Rows are points. Each copy is the shape, with its points in the same order, turned, moved and blurred by noise. Is it also mirrored, or only turned?

Shape:
[[ 30 -19]
 [ 12  47]
 [ 19 -20]
 [-37  28]
 [ 24   0]
 [-30 -39]
 [ 52  -8]]
Copy 1, 7 rows:
[[ 36 -28]
 [ 20  38]
 [ 26 -28]
 [-30  20]
 [ 31  -9]
 [-24 -47]
 [ 59 -17]]
Copy 1 is: only turned
Copy 2, 7 rows:
[[-15 -57]
 [-31   8]
 [ -4 -52]
 [ 13  18]
 [-19 -40]
 [ 50 -41]
 [-36 -61]]
Copy 2 is: mirrored

Shape, 6 rows:
[[ -1  -7  -4]
 [  5   6 -32]
 [ -4 -13   2]
 [-93 -10  48]
 [ 18  56  -8]
 [ 10  -2  14]]
Copy 1 (6 x 3):
[[  0   4   0]
 [  2  33 -10]
 [  1  -8   0]
 [ -4 -37  95]
 [-59  33 -15]
 [-16 -17 -11]]
Copy 1 is: mirrored
Copy 2, 6 rows:
[[  7 -11 -12]
 [-14  -1 -36]
 [ 10 -17  -4]
 [-24 -55  79]
 [-22  49 -16]
 [ 19   3  -1]]
Copy 2 is: only turned

Shape (10 x 4):
[[ 36 -25  22 -53]
 [-18 -10  22 -38]
 [  1   8 -33  53]
 [ -1  37  27 -18]
 [-29  25  32  -3]
 [ 27 -12  11  -9]
 [-68  35 -47  27]
 [ 63  23 -11 -15]
 [ -4  12 -47  43]
 [ 18 -21  31 -35]]
Copy 1:
[[ 14 -24  20 -72]
 [-23 -19  23 -33]
 [ 21   8 -46  46]
 [ -4  25  31 -14]
 [-34  14  33  11]
 [ 27 -15   4 -31]
 [-52  39 -52  40]
 [ 49  32  -4 -38]
 [ 12  26 -56  15]
 [ 10 -31  33 -47]]
Copy 1 is: only turned
Copy 2:
[[  0  -8  11 -70]
 [-43  -4  -4 -33]
 [ 24   2 -27  52]
 [-27  45  -5 -16]
 [-46  30   3   6]
 [ 11   0   7 -23]
 [-42  10 -73  60]
 [ 46  34 -17 -37]
 [ 21   0 -46  47]
 [-12  -6  17 -47]]
Copy 2 is: only turned
Copy 3:
[[ 39  -2 -10 -71]
 [-12  12  25 -59]
 [-10  38 -22  40]
 [  8  61  23 -40]
 [-13  47  45 -28]
 [ 25  10  -6 -24]
 [-83  57   3  19]
 [ 48  54 -42 -32]
 [-24  43 -32  33]
 [ 23   6   7 -58]]
Copy 3 is: only turned
Copy 4, 10 rows:
[[ 59  11  -2 -34]
 [ 15   6 -40 -33]
 [-43   4  26  35]
 [ -8  50 -16 -32]
 [-19  40 -39 -14]
 [ 30  13   9  -4]
 [-93  -9 -14  -4]
 [ 19  31  55 -25]
 [-50  -6  26  25]
 [ 43  17 -15 -21]]
Copy 4 is: mirrored

Shape (12 x 6):
[[-12  11 -29  13  21 -10]
 [ 39  -6 -38  -2  43  -2]
 [  8 -46  35 -12  -1  -1]
 [ 35  40 -23  12  22 -17]
 [ 12  59 -24  12  40   3]
 [-30  -9 -21 -17  16  -9]
 [  8  74 -19  -9  13 -39]
 [  0 -66  31   5 -49  52]
 [-15 -56  -3 -31 -61  38]
 [ 17 -83 -20   1 -51  12]
 [  2   6 -26   8  20  23]
 [-15  57 -18  48  22 -39]]
Copy 1:
[[ 21   5  -9   2  16 -42]
 [-28  -6 -35 -20  35 -36]
 [-17 -56  33  -8 -16 -10]
 [-22  40 -17  -5  16 -40]
 [ -2  55 -14 -15  29 -24]
 [ 28 -17  -3 -26  -2 -34]
 [  4  67  -6 -27 -10 -55]
 [ -1 -74  11  39 -41  33]
 [ 18 -70 -19  11 -63  18]
 [ -9 -92 -29  32 -41 -20]
 [ 14   1 -17  -1  20  -8]
 [ 23  63  13  17  20 -68]]
Copy 1 is: mirrored
Copy 2, 12 rows:
[[-15  33  -5 -30 -12  -9]
 [ 27  44 -49 -34  -3 -39]
 [ 37  -1  11 -34  35   4]
 [ -6  27 -32   5 -10 -60]
 [-29  49 -29   9  -6 -49]
 [-19  23 -13 -37  -7  14]
 [-53   3 -35   4 -16 -55]
 [ 70   3  28  -1  29  52]
 [ 50 -13   2  -3   4  75]
 [ 87  -1   7 -22 -27  51]
 [  7  55 -27   0  -3  -5]
 [-53  32  17  -4 -31 -56]]
Copy 2 is: mirrored
Copy 3, 12 rows:
[[-28  17 -25   5  23  22]
 [ 26  18 -21  13  28  48]
 [ 27 -39   5  -7   2 -19]
 [  5  59 -16  18  16  29]
 [ -9  70 -36  -4  33  23]
 [-19  -8   8 -11  32  24]
 [-20  92  21   3  23  10]
 [  4 -72 -16 -37 -54 -16]
 [-10 -60  19 -54 -41  19]
 [ 13 -73  26  -1 -47  34]
 [-13  10 -33 -22   8  29]
 [-47  67 -24  38  20   5]]
Copy 3 is: mirrored
Copy 4 (12 x 6):
[[-38 -23 -33 -20   8 -33]
 [-13 -12 -68 -29  45 -10]
 [-30 -28  -4  11  16  49]
 [ -7  23 -45 -21  20 -38]
 [-16  14 -24 -36  33 -60]
 [-66 -27 -23 -23   8  -9]
 [-43  53 -28 -23   8 -55]
 [  7 -62  19 -17 -26  72]
 [-33 -49   2 -44 -41  72]
 [ -6 -58 -45 -13 -42  70]
 [-16 -29 -24 -40  18 -18]
 [-28   7 -23   5  -4 -83]]
Copy 4 is: mirrored
